Rows are points. The points of each table are mixes of a few directions, plus a little noise. How many directions does each table use, and how many do they share? Where both have some left over, give the other angles between the two spaces (their principal angles), to ten degrees, smallest first.

First:
[[ 43  -1]
 [-37   2]
 [ 30   0]
 [-40   1]
 [ 44  -2]
 [-50   2]
 [  9   0]]
Second (4 x 2):
[[-43   1]
 [-12   0]
 [ -7   0]
 [ 63  -2]]
Directions: first 1, second 1, shared 1

First (6 x 4):
[[ 23 -35  25 -23]
 [-64 -15  -5   8]
 [ 13  27  -6  11]
 [ 20   5 -17  -6]
 [-10 -31  47  -8]
 [ 17  50 -46  17]]
Second (6 x 4):
[[  0   1  -8  -1]
 [  4  -7  60   5]
 [ -5  11 -96  -8]
 [  2  -5  40   3]
 [ -2   4 -35  -3]
 [  2  -5  38   3]]
Directions: first 3, second 1, shared 1

First:
[[-25  -7  17  15 -12  12   8 -12]
 [ 15  20  -5 -40 -45 -25  17  37]
 [-15 -11   8  22  15  14  -3 -20]
 [ -6  25  16 -49 -92 -28  40  47]
 [ 47  -4 -39   9  87  -1 -43 -11]
 [  2 -16  -9  33  60  19 -26 -31]
 [ -6  -1   4   2  -5   3   4  -2]
 [-14  -5  10   9  -7   6   4  -7]]
Second, 9 rows:
[[-14 -42  21 -23  -4 -37  29 -60]
 [ 43  27 -17  -5  12  -9  13  66]
 [-25  11 -19 -48 -27  25 -30  -5]
 [  3 -21   4 -42   1 -27  33 -11]
 [-24  -4   8  27   2  25 -15 -19]
 [ -7 -14  21  57  29  13  16  -5]
 [ 29  35 -18  10   5  12 -12  58]
 [-46  -6  -2 -19 -27  29 -36 -45]
 [ 42  14   4  44   9 -31   2  21]]
Directions: first 2, second 4, shared 1; angles 70

First, 10 rows:
[[ 35 -13  58 -32  33  21 -25  -9  -3]
 [ 32 -12  54 -29  31  19 -23  -8  -3]
 [ 12  -4  20 -11  11   7  -9  -3  -1]
 [-22   8 -36  20 -21 -13  15   5   2]
 [ 33 -12  55 -30  31  19 -24  -8  -3]
 [ 28 -11  47 -26  27  17 -20  -7  -2]
 [-50  19 -82  45 -47 -29  35  12   4]
 [-23   9 -38  20 -22 -13  16   6   2]
 [  1   0   1  -1   1   0   0   0   0]
 [-48  18 -79  43 -45 -28  34  12   4]]
Second:
[[ -9   3 -14   8  -8  -5   6   2   1]
 [ 72 -27 121 -66  69  43 -51 -17  -6]
 [-21   7 -35  19 -20 -12  15   5   2]
 [  9  -3  16  -8   9   5  -8  -3  -1]
 [-22   8 -37  19 -21 -13  15   5   2]
 [-25  10 -42  23 -24 -14  19   6   2]
 [ -4   2  -8   5  -5  -3   4   1   1]]
Directions: first 1, second 1, shared 1

First:
[[ 23  17  20  34  14 -21  79   1 -25 -34   3 -55]
 [  9 -26 -33 -25  26 -11 -59  18  37   2   6  53]
 [ 12  28  -2 -39 -24  64  28   7 -30  17   4  -7]
 [  4  -5   8  27   1  -6  -9   7  -9  30   1  -6]
 [  6  12  -3  11 -17  33  32 -17  -4  13   6 -10]
 [-20 -10   6  23  -4 -23  -5 -21  15 -10  -4  -3]
 [-35 -21 -18  19 -10 -13 -26 -50  51 -10  -3  26]
 [ -4  13  34  -2   0 -20  27  12 -36 -22 -11 -38]
 [-36 -13 -29  -3 -17   6 -16 -58  59 -24   1  33]
 [ 38   0  -7 -73  22  23 -65  88 -36  43   1  38]
 [  0   0  25  28   7 -30  12  10 -22  -2  -5 -28]]
Second (11 x 12):
[[ 39 -12 -24 -41  -7 -42 -14 -18 -17  -9  28  32]
 [  5   2   2 -27 -27 -11  -9  -3   7   0  16 -17]
 [  6 -26  46 -27  23  13   7 -49  34  27  22 -40]
 [-26   6 -16  22 -10   2   0  40 -14  -7  -6  23]
 [ 78  40 -34  45  45   1   9 -46 -27 -32 -83  12]
 [ 25  30  -3  47  31  25  13 -21  -4 -12 -64 -15]
 [-24  10   0   3 -26   6  -4  26   3  -1   1 -12]
 [-35  10 -11  14 -27   4  -4  46  -7  -5   0   7]
 [  1 -14  -8   0  14  -9   1   3 -10   1  11  29]
 [-47   2 -10  29 -10  11   2  54 -11  -2  -1  23]
 [-21 -49  58 -66  -6   0  -2 -33  45  41  75 -40]]
Directions: first 5, second 4, shared 0; angles 50, 60, 70, 80

First:
[[-20   4 -27 -33 -20  25  29 -33  62  44  -4 -30   5 -34 -11 -12  17  44]
 [ 22   7   9  19   2 -22  11 -22 -14 -56 -22 -52   9  25 -25 -27 -59  -7]
 [-30  30  15 -22 -14   9  -4  -5  12   7 -18   2 -34 -35   5  -5  11   2]
 [ 15 -46  10   4 -15 -45  18 -35 -22 -62 -24  -7  27  13  17 -21 -15 -43]
 [ 23 -36 -29   7   1 -15  27 -31  16  -9  -5 -35  47  13 -19  -3 -15   8]
 [ 50   3 -15  12  16  26  -6  37 -40 -48  46  29  22  37 -25 -27 -37 -30]
 [-28   3  22  -7 -15  19 -13  29  10  54  35  41 -40   8  48  -4  38  22]
 [-16  43   3  11  41   9 -52  51 -31  32 -11  44 -26 -33 -17  79  35 -13]
 [-15 -10   9   9   1  -8  -8   8   8  38   5   7 -11   7  23  21  23  19]]
Second:
[[ -6 -20   7 -14  -4 -30  -4 -19 -26 -45 -37  28  11 -33  12  14  19 -58]
 [ 48  17 -26  30  21  31  10  21   6   1  47 -44  24  62 -47 -28 -63  43]
 [-19  -4  34  19 -24 -21  19 -23  35  28   1 -64 -32  48  33 -40 -29  60]
 [-35 -33   5 -26 -19  -2  -2   0  15  44   6  55  -8 -31  52  20  72  -8]
 [ -9 -31  11  11   7 -51  -5 -25 -19 -20 -48  -1  15 -16  13  39  17 -33]
 [ 12  45 -23 -18  10  46  -4  17   5  -6  14   4  -2 -23 -45  -8 -16   4]
 [  4  24 -10 -10  -5  20  12 -11  23   1   1 -32  -3  -4 -24 -22 -24  23]
 [-16 -66  13 -11 -25 -41  14 -31  -1  -6 -15  31  17  -7  57   3  45 -32]
 [  0  27 -20 -20  11  28 -12  14  -3   2  -1  27   2 -41 -26  21  16 -17]
 [ -6   3  26  -4 -15  12  -8  24 -16  -6  29  34 -28  18  33 -31   3 -12]
 [ 27  40 -12  40  46   7 -23  30 -16   8   2 -36   5  27 -56  36 -41  28]]
Directions: first 6, second 6, shared 6

First (8 x 24):
[[  0  -4 -19  13  -3  -4  -4   6 -25  33  -8   8  39  17  28  -7  -5  -3
   15   4  -1   3  40  -5]
 [ 13   0  -8  13 -29   2  13 -14 -12  43 -39   1  15  18  36   6  27  43
   29  12   9  30  36 -41]
 [  1  -1  -2 -17   5   6 -19 -14  18 -22  17   9  -7  -6 -18  10   6 -14
  -14  -4  10  -2 -27  14]
 [-35   9  11  20   6  -9   6   8  41  -7  -1   2 -24  32  -8   0 -37 -10
   16   2   4 -42 -15   7]
 [ -7  -5   3  24  44 -19  24  71 -78  -8  31 -32  24 -37  -5 -52 -55 -46
  -28 -13 -59 -27  42  43]
 [ 36 -15 -44 -49 -16  20 -63 -56  -5  10  11  40  57  -5  12  33  62 -12
  -11  -2  42  49  -4   1]
 [-17   3  -4 -13   4   3 -28 -20  49 -23  19  21  -9  16 -21  17 -11 -25
   -3  -2  22 -24 -38  19]
 [ 10  13  65  12 -13   4  72  18  11 -28 -28 -50 -98 -35 -24 -10  12  64
   -4   1 -26  17 -35 -36]]
Second, 9 rows:
[[-38   0 -43  40 -20 -17 -20  -8  15  79 -33  34  66  92  61   7 -30   0
   66  20  26 -29  68 -20]
 [ 11  -6 -14 -34  16  10 -36 -16   3 -33  36  12  13 -25 -25  10  12 -38
  -33 -11   9   3 -30  33]
 [ -2   8  23  25 -10  -5  40  17  -6  15 -28 -21 -27   4  11 -10  -3  38
   17   5 -14   4  14 -29]
 [-12  10  15  40 -20 -12  45  17  -3  38 -44 -17 -15  29  30 -10 -11  44
   39  13 -10  -4  35 -36]
 [ 31   3  50 -18  10  11  43  17 -16 -56  10 -44 -73 -77 -44 -12  24  26
  -44 -13 -33  29 -48  -1]
 [-18   1 -18  22 -10  -9  -6  -2   7  37 -17  14  29  44  29   3 -15   3
   31   9  12 -14  33 -12]
 [ 18 -10 -13 -51  22  13 -49 -20   0 -51  53  15  11 -43 -40  10  17 -53
  -51 -17   8   8 -49  45]
 [  4   3  15   1  -1   1  19   7  -4  -7  -4 -13 -20 -14  -6  -3   2  13
   -4   0  -9   6  -6  -7]
 [  6  -8 -14 -24  13   6 -32 -13   2 -22  27  15  17 -14 -17   9   7 -31
  -22  -8  11   0 -21  25]]
Directions: first 4, second 2, shared 2
